Each point is reached from the start by the listed moves, each made once or not at all, plus a little noise. Say if it took an odd or an even number of moves. Then give how often each move was made.
In the rows, 128 means zero.

Moves:
(1): [139 191 107 112 159]
(2): [130 195 125 145 120]
Start: [104 110 66 139 112]
Points:
[100 110 69 138 106] -> even (0, 0)
[105 178 63 154 104] -> odd (0, 1)

Moves:
(1): [163 114 94 164 92 119 130 137 128 118 130]
(2): [178 144 83 124 129 115 130 142 87 139 123]
(3): [131 132 150 141 141 140 137 149 135 131 128]
(4): [51 123 123 109 129 165 155 146 104 167 121]
(5): [160 152 142 131 93 154 102 107 116 155 140]
(6): [106 113 133 107 97 142 135 127 83 106 134]
(7): [93 148 124 62 98 130 137 124 147 102 78]
(8): [110 125 133 98 117 117 130 136 137 123 144]
(9): [121 135 69 118 124 154 88 131 122 108 145]
Start: [152 73 105 103 131 149 102 158 147 163 132]
Points:
[148 41 81 87 52 144 115 172 110 125 156] -> odd (1, 0, 0, 0, 0, 1, 0, 1, 0)
[117 82 29 83 45 216 69 176 114 191 171] -> odd (1, 0, 0, 1, 1, 0, 0, 1, 1)
[116 87 80 32 53 203 114 177 33 213 153] -> odd (0, 1, 0, 1, 1, 1, 0, 1, 0)

Moves:
(1): [148 130 120 128 135 133 145 109 121 130 125 137 123 148 150 131 144 126 117 154]
(2): [137 142 124 155 138 124 125 134 163 104 131 142 125 128 125 108 123 121 134 120]
(3): [106 111 115 123 144 141 96 123 119 132 150 133 100 102 118 130 135 114 149 118]
(4): [140 132 141 114 120 126 113 126 126 120 129 134 119 122 147 133 131 126 121 128]
(5): [122 133 128 131 133 131 111 130 126 135 140 115 124 128 121 116 125 146 135 112]
(6): [159 115 101 100 128 140 152 120 119 150 142 132 146 115 110 127 132 145 131 118]
(7): [121 137 109 126 155 122 137 144 126 123 109 123 140 109 147 112 134 141 109 126]
(8): [143 121 122 158 102 84 151 148 109 104 143 145 124 121 91 152 151 142 120 92]
(9): [154 144 135 134 121 134 113 135 128 141 112 127 140 130 118 100 146 119 134 141]
(10): [127 132 120 127 119 132 143 132 127 130 147 113 151 107 143 139 145 136 131 127]
(11): [145 153 147 123 124 143 147 128 138 148 121 165 119 139 141 146 102 108 105 112]
(12): [127 135 119 145 130 144 139 122 125 146 128 150 132 125 143 129 122 133 166 124]
(13): [126 140 151 118 128 133 128 151 114 131 129 130 147 113 122 129 130 132 122 134]
(14): [140 124 130 129 128 131 132 113 113 127 112 105 129 117 105 127 112 117 115 134]
(15): [107 132 108 154 119 135 135 144 129 127 115 133 109 132 113 135 144 130 116 162]
(16): [152 122 127 113 147 153 134 151 133 142 111 116 109 142 114 135 139 131 115 130]
(17): [128 144 135 110 120 139 133 110 118 109 124 129 110 142 121 124 168 123 122 117]
(18): [131 132 131 115 120 92 117 111 131 158 133 138 117 125 136 140 143 145 131 169]
(19): [106 106 134 134 117 142 147 116 125 121 136 125 131 117 146 119 160 146 124 104]
(20): [114 149 143 153 143 150 86 157 151 142 124 166 132 132 117 145 134 136 133 111]
Start: [109 121 132 118 118 131 133 119 153 136 129 120 119 122 139 119 114 127 150 160]
Points:
[46 140 124 239 120 163 99 191 160 125 174 208 92 68 83 134 188 177 197 85] -> odd (0, 1, 1, 0, 1, 0, 0, 1, 0, 0, 0, 1, 1, 0, 1, 0, 0, 0, 1, 1)
[119 184 162 194 134 167 108 197 169 141 136 249 121 54 146 113 173 136 156 64] -> odd (0, 1, 1, 1, 0, 0, 1, 1, 1, 0, 1, 1, 1, 0, 0, 0, 0, 0, 1, 1)
[177 198 147 138 96 132 181 152 150 162 130 193 167 54 97 122 231 172 97 103] -> odd (0, 1, 0, 0, 0, 1, 1, 1, 1, 1, 1, 0, 1, 1, 0, 0, 1, 1, 1, 1)
[156 179 115 125 152 191 108 69 168 209 149 222 69 113 118 134 148 133 181 144] -> odd (1, 1, 1, 0, 1, 1, 0, 0, 0, 0, 1, 1, 0, 1, 0, 0, 1, 1, 0, 1)
[164 175 141 157 122 182 121 104 192 229 129 205 135 97 119 97 133 163 177 124] -> even (0, 1, 0, 0, 1, 1, 0, 0, 1, 0, 1, 1, 0, 1, 0, 0, 0, 1, 1, 1)
[153 186 153 114 79 138 99 165 126 190 145 244 75 87 67 172 225 137 128 155] -> odd (0, 0, 1, 1, 0, 1, 0, 1, 1, 0, 1, 0, 1, 0, 1, 0, 1, 1, 0, 1)
[141 112 84 91 168 199 137 106 135 221 137 156 113 47 180 151 211 184 158 170] -> even (1, 0, 1, 1, 0, 1, 1, 0, 0, 1, 0, 1, 0, 1, 0, 1, 0, 1, 1, 1)
[105 164 151 148 137 202 98 200 161 178 99 182 102 121 128 157 148 147 155 180] -> even (0, 0, 0, 1, 0, 0, 0, 0, 0, 0, 0, 1, 1, 0, 1, 1, 0, 0, 0, 1)
[93 219 139 183 154 148 124 185 204 192 95 244 118 101 157 139 123 148 142 197] -> even (0, 1, 0, 0, 0, 0, 1, 0, 0, 0, 1, 1, 1, 0, 1, 0, 0, 1, 0, 1)
[141 128 108 94 107 158 149 109 168 149 139 134 58 124 121 102 229 191 125 170] -> odd (0, 1, 0, 1, 1, 1, 0, 0, 0, 0, 0, 0, 0, 0, 1, 1, 1, 1, 1, 0)
